Each row of a before or after table is a point. One or more steps were done to the points. Then noise was added and the rows were shuffled. The steps act on columns, c1 being the first. Name the steps. A step turns or swaps two columns, mirrors them in a line or flattens them onto one, adds a multiple of one to another, or multiplies or shifts one. Angles are multiples of 10 degrees, from the lower column toward the higher: turns from -170 to 170, lines from 10 to 170 but not 90. Use the fewest steps. Two steps may share a column if one is a turn and the other turns, adds or multiplies; they go together, in the order done. Otherwise the lowest column goes first.
In the rows, zero is written as 128.

Before:
0: 160  86
1:  97 120
2:  74 119
3: 161  82
4: 126  73
5: 185 133
6:  77 138
7: 104 170
8: 149 129
9: 141  91
10:  68 191
11:  92 193
12: 167 140
After, 13 rows:
0: 182  71
1: 111 215
2:  97 115
3: 169 132
4: 187 147
5:  95 139
6: 147  56
7:  89 211
8: 204 132
9: 158  79
10: 117 120
11: 182  64
12: 123 180
Steps: shift c1 by 20; multiply c2 by 1.3

Before:
0: 119 178  98 110
1: 158 105  98 126
2: 107 174 102 126
3: 188 126 109 135
4: 114 106 145 116
5: 128 116 134 108
6:  84 177 119 124
7: 108 169  98  98
8: 135 120 123 129
9: 154 132  94 115
10: 112 118 140 141
11: 153 134 144 124
After (12 x 4):
0: 189 105  98 125
1: 127 116 134 107
2: 248 126 108 135
3: 101 106 144 117
4:  86 174 101 126
5: 178 134 144 124
6: 141 119 123 129
7: 109 177  98 111
8: 180 131  93 114
9:  96 117 141 141
10:  40 178 119 125
11:  88 169  98  99
Steps: multiply c1 by 2

Before (11 x 8):
0:  90 189 125 125 132  72 127  89
1: 153  84 120 187  95 190 161 109
2:  70 176 159 167 193  91 116 206
3:  85 148  98 159  94 188  73  86
4: 171 147 100 164 168  75 128  99
5: 186 123 160 174 151 174 116 109
6: 126 208 129 220 109 109 119 176
7: 106  94 139 117 177 189 176 202
8:  90 143  93 225 124 153 147 150
9:  94  79 199 107 160 160  88  86
10: 154 113 146 174 165 205 172  98
After (11 x 8):
0:  73 145  96 128  95 193  71  85
1: 110  78 120  66  98 185 158 112
2: 141 119 156  61 146 172 116 106
3: 113  82 195 158 160 158  90  91
4: 116  95 141 150 177 192 172 193
5: 102 189 122 152 130  68 130  86
6: 136 142  95  71 165  73 128 100
7: 120 119 144  73 168 201 175  99
8:  30 142  95  80 124 152 144 146
9:  70 212 124  60 107 109 118 174
10:  58 174 157 134 192  93 116 206
Steps: mirror c1 and c4 in the line at 160 degrees

Before, 8 rows:
0: 141 128  96 108 105 113 150 161 116 138 147
1: 108 195 145 118  48 136  92  89 201  79 160
2: 101 109  61 151 100 177 129 173 153  61 108
3:  98  71 194 116 117  87  37  94  95 133 138
4: 115 159 138 189 174 160 128 171  96  78 157
5: 115 120 169 190 119  89 134  57  90 180  44
6:  63 181 114  77  72 204  93 172 189 170  73
7: 121 152 146 118 157 117  68 146 177 141  37
After (8 x 11):
0:  90  74 148 115  84  91 211  95  97 134 136
1:  92 109  13 152 105 180 119 176 146  64 109
2:  55 180  66  81  64 205 143 169 185 170  72
3: 109 122 119 186 121  86 117  57  88 179  40
4: 105 160  87 188 171 159 142 174  96  74 161
5: 107 155  97 116 135 116 191 148 175 143  34
6: 130 130  44 106 112 112 100 160 116 136 148
7:  95 191  95 117  40 135 135  86 203  80 157
Steps: shift c1 by -10; shift c3 by -50; mirror c5 and c7 in the line at 10 degrees

Before (10 x 12):
0: 149 146 139  90 174 108  91 101  93 123  90 180
1: 153 131 155  96 115 129 108 161  62  18 170 174
2: 108 154 186  91 141  67 174 104  44 160 115 148
3:  96 119  90 135 159 178 132 144 135 145  65 111
4: 171  71 118 175  72 167 103 164 121  47 179 225
5: 128 129  79 100 147 139 134  88 181 129 139 134
6: 172  77 155  95  70 112  67 223  95  62 226 218
7: 106  81  80 150 205 156 137 139 140 105 133 161
8: 122 175  91 155 189 176 143 142 133 148 124 154
9:  68 138  65 134 135 157 174 168 130  94  93 226
After (10 x 12):
0: 135 131 122  98 113 133 163 162  59  15 167 179
1: 169  78 161 148 204 156  90 140 144 106 129 135
2: 152  78 146  93  73 112 191 222  93  61 223 221
3: 146 175 150 157 191 180  93 143 134 149 122 149
4: 158 155  58  85 143  71 129 101  45 156 120 126
5: 154  69 157 176  72 162 140 162 123  47 181 232
6: 148 148 144  92 174 110 162 100  93 118  90 183
7: 141 121 156 138 162 177 102 147 133 145  63  95
8: 236 140 147 132 135 162  53 167 125  91  97 162
9: 137 127 163  99 151 137  87  85 184 125 142 134
Steps: mirror c1 and c12 in the line at 70 degrees; turn c3 and c7 by 140 degrees

Before, 10 rows:
0: 106 176 127 151 140 146 105 168 151 140 153 165  93 123  82 128 164 153
1: 116 111  83  90 153 163 157 137 180  98 142  96 138 176  93 157 160  93
2: 136 110 137 153 125  85 128 126 195  94 121 111 164 139 130 112 130 119
3: 129 178 153 156 115  59 117 103 130 145  81 114 142 133 126 109 124 172
4:  80 120  95 113 129 132 142 125 159  85 157 105  96 112  92 152 159 122
5: 130 149 101 156 115  82 147 129 162 139 139  86 168 129 129 105 105 111
6: 120 151 118 157  95 108 102 105 127 148  63 151 137  85 151  92 114 153
7: 144 180 168 158 108  67 135  98 136 155 101 167 133 107 161 119  81 147
8:  66 139 104 117 162 127 114 190 120 108 157 154  97 154 119 147 158 131
9:  90  95  95 138 128 136 168 131 185 120 147  90 163 147 135 172 162 132
After (10 x 18):
0:  66 134 127 112 163 126 114 189 118 107 160 155  37 155 117 145 158 130
1: 131 160 132 152 115  81 148 131 152 138 139  83 247 129 127 106 104 111
2: 106 182 130 150 139 145 106 168 133 141 153 164  23 122  83 130 163 154
3: 120 147 131 154  97 108 103 105 121 150  63 151 156  85 149  92 113 154
4: 144 179 134 163 109  66 135  98 118 156 103 167 142 106 160 118  79 149
5:  89 119 129 135 129 135 165 130 192 120 147  88 234 147 134 171 161 133
6: 127 176 134 160 115  59 117 103 114 144  82 113 170 132 126 109 125 171
7:  79 131 124 109 129 132 143 126 161  85 156 104  33 112  92 151 157 122
8: 117 130 121  85 154 163 158 136 182  98 143  95 159 177  91 155 161  93
9: 136 135 132 155 123  85 127 126 196  95 121 111 236 138 132 111 129 117
Steps: turn c2 and c9 by -20 degrees; flatten c3 and c4 onto the line at 80 degrees; multiply c13 by 3

Before:
0: 136 176 108 107 138 127 132 112 140 165 131 108 154 131  93 151 141 102 143 129 137  61  91 191
1:  91 116  56 161 156 121 134 118 117  98 127 132 129 160 102  22 129 102 116 113 121 139 105 129
2: 114  98 154  95 133 149 119 158 137 112 158 224  83 140 112 136 197  89 184 132 132 108 107 155
3:  98 107 121 149 105 138 129  71 140 101  93 109 131 212  86 134 147  98  95  94 140 142 114 118
4:  93 128 146 105 120 139 133 160 119 146 156 104 122 142 226 164 153 155 113 119 140 125 158 126
5: 103 160 121 128 146  95 121 151 133 102 126 174 151 129 106 162 123 118 116 116 128 125 121 129
6: 177 142 152 230 153 142 132 150 137 126 140 118 146 210 101 142 133 143 154 102 129 110 249 111
7:  92 114 156 112 157 153 115 163 137  94 146 106 126 140  85 142 123  96  95 189 140 137 117 109
After:
0:  92 114  91 112 158 152  83 163 136  93 146 106 115 139  93 141 123  96  97 189 139 137 118 108
1:  93 129 227 104 119 139 137 158 119 147 155 104 117 142 127 164 154 154 115 121 140 126 158 125
2: 113  98 117  94 134 150 117 159 137 112 157 224 104 140  99 137 196  88 196 132 132 107 107 155
3: 178 142 105 231 153 144 146 151 137 126 141 117 154 211 101 143 133 144 146 103 128 109 248 111
4:  97 108  85 148 104 138 145  71 140 103  93 108 120 212 127 134 147  98  96  94 140 143 112 118
5:  92 115  89 161 157 120 141 118 117  97 127 133 124 161 194  22 129 101 116 112 120 138 105 129
6: 137 176  89 108 137 128 133 112 141 164 131 108 157 131 141 151 141 102 133 130 138  61  92 191
7: 104 160 105 128 144  95 128 151 132 102 126 174 145 129 131 163 123 117 109 116 128 123 121 129
Steps: turn c3 and c15 by -80 degrees; add -0.5 times c20 to c7; turn c13 and c19 by -20 degrees

Before:
0: 174 100 164 101  98 123 127  81 139 129 169 121  89 153 148  97 151 128 112 115 105 127 164 159  65  72  88  69 146 164 130 163  83 151 142  86 129 161 165 111 105 168 201 147 106 145 189 135
1: 126 149 114 148 153 210 181 153 140 106 124 167 164 117 157 155 114  72  30 100 156 101  61 118 126 124  88 143 103 103  97  83 137 159 162 119 155 121 157 186 168 121  96 113 177 166  82 126
2:  85  77 113 149 142 137 132 129  78 163 111 119 148  93 138 165 119 111  84 151  85 183  83 141 139 180  81 160 120 123 159 106 142 116 132 131  98 173 127 106 170 106 147 161 170 167 130 144
3: 122  94 113 179 162 177 149 134  82 154  88  85 189  93 122 173  77  99  91 132 146 116  83 117 179 170  97 159 148 149 123  90 155 121 134 175 127 127 105 121 150 133  96 157 168 117 119 117
4: 107  68 148 173 107 128 111  91  61 141  64 109 155 102 167  98 150 129 136  62  82 178  94 139 179 132 101 168 121 171 135  75 196 123  89 171 118 209 125  52 127  79 198 140 125 204 174 156
5: 149 137  99 129 124 167 167 146 151 133 150 172 139 191 171 176  67  73  47 103 148  97  41  97 113 114 160 129 100 120  84 135 157 166 160 133 185 129 129 164 179 143 100 115 153 118  62 179
6: 203 111 156 108  98  87 104  83 154 122 127  93  74 169 139  97 168 162 143  89 106 139 156 182  90 104  46  89 125 192 115 167 117 125  63  63 129 172 164 134 127 160 173 144 142 122 179 193
7: 169 102 154  93  99 116  69  73 110 146 132 131  83 161 139  89 183 177 132  93  97 131 151 145  87  56  98  58 161 165 140 152 132  75  71  90  82 172 176 127  96 118 176 139 115 146 183 176
8: 109  93 146 162 142 165  90 154 136 139  86 122 153 101  71 125 120  87  94 122  84 169 110 125 169 152  86 144 167 159 145 109 173 124 130 145 130 144 104  90 161 119 125 161 169 194 135 124
After:
0: 168 105 153  94 126 116  69 172 109 130 134 132  82 161 166  90 185 178 132  92  96 129 152 145  87  54 175  57 159 167 152 151 133 170  73  90  82 180 176 128   7 116 179 139 115 145 185 175
1: 175  98 166  99 120 125 127 175 140 174 171 121  87 151 150  97 150 129 113 116 104 127 164 160  63  73 138  68 147 164 149 164  84 121 142  86 130 171 165 112 106 166 202 149 106 144 187 135
2:  87  76 113 150 161 139 130 135  76 167 114 119 149  95 121 165 121 111  85 152  83 184  85 139 140 178 154 159 118 122 155 105 145 161 132 133 100 159 128 109 178 105 147 161 170 169 130 143
3: 106  70 148 174 150 129 113 181  61 153  63 109 157  99 132  97 148 130 137  62  82 179  96 140 181 129 144 169 119 169 118  78 193 142  90 171 119 211 124  50 103  74 198 142 123 204 175 156
4: 125 152 115 145 144 209 180 134 139 172 122 170 163 116  87 161 114  72  30 100 156 101  64 119 122 123 141 143 104 104  98  84 135  92 159 116 155 107 156 185 247 123  92 113 175 167  81 128
5: 146 135 100 126 129 165 170 152 150 127 151 169 137 187  87 173  70  74  48 103 147  98  42  97 115 114  80 130 101 120  88 137 157 113 162 134 182 132 130 161 237 141 101 116 151 119  63 177
6: 108  93 146 164 149 164  90  69 137 160  86 124 153 101 145 125 119  88  92 120  84 168 110 125 173 152 154 141 167 160 130 107 172 141 131 145 130 136 105  89 104 120 128 161 168 193 136 126
7: 124  95 115 179 158 177 149 119  84 158  86  83 193  91 125 173  79  99  90 130 147 115  86 120 180 169 144 157 145 150 107  92 160 154 133 175 125 113 107 122 181 133  98 156 166 118 118 112
8: 203 111 154 108 123  86 104 167 155 189 128  95  74 170 156  98 169 163 144  89 108 140 157 183  91 102 187  90 124 192 126 167 117 124  63  61 128 185 162 134  89 161 173 143 142 123 179 194
Steps: turn c5 and c38 by -30 degrees; add 1.5 times c7 to c41; turn c8 and c15 by -130 degrees; turn c10 and c34 by 120 degrees; turn c10 and c27 by 130 degrees; add -0.3 times c25 to c31
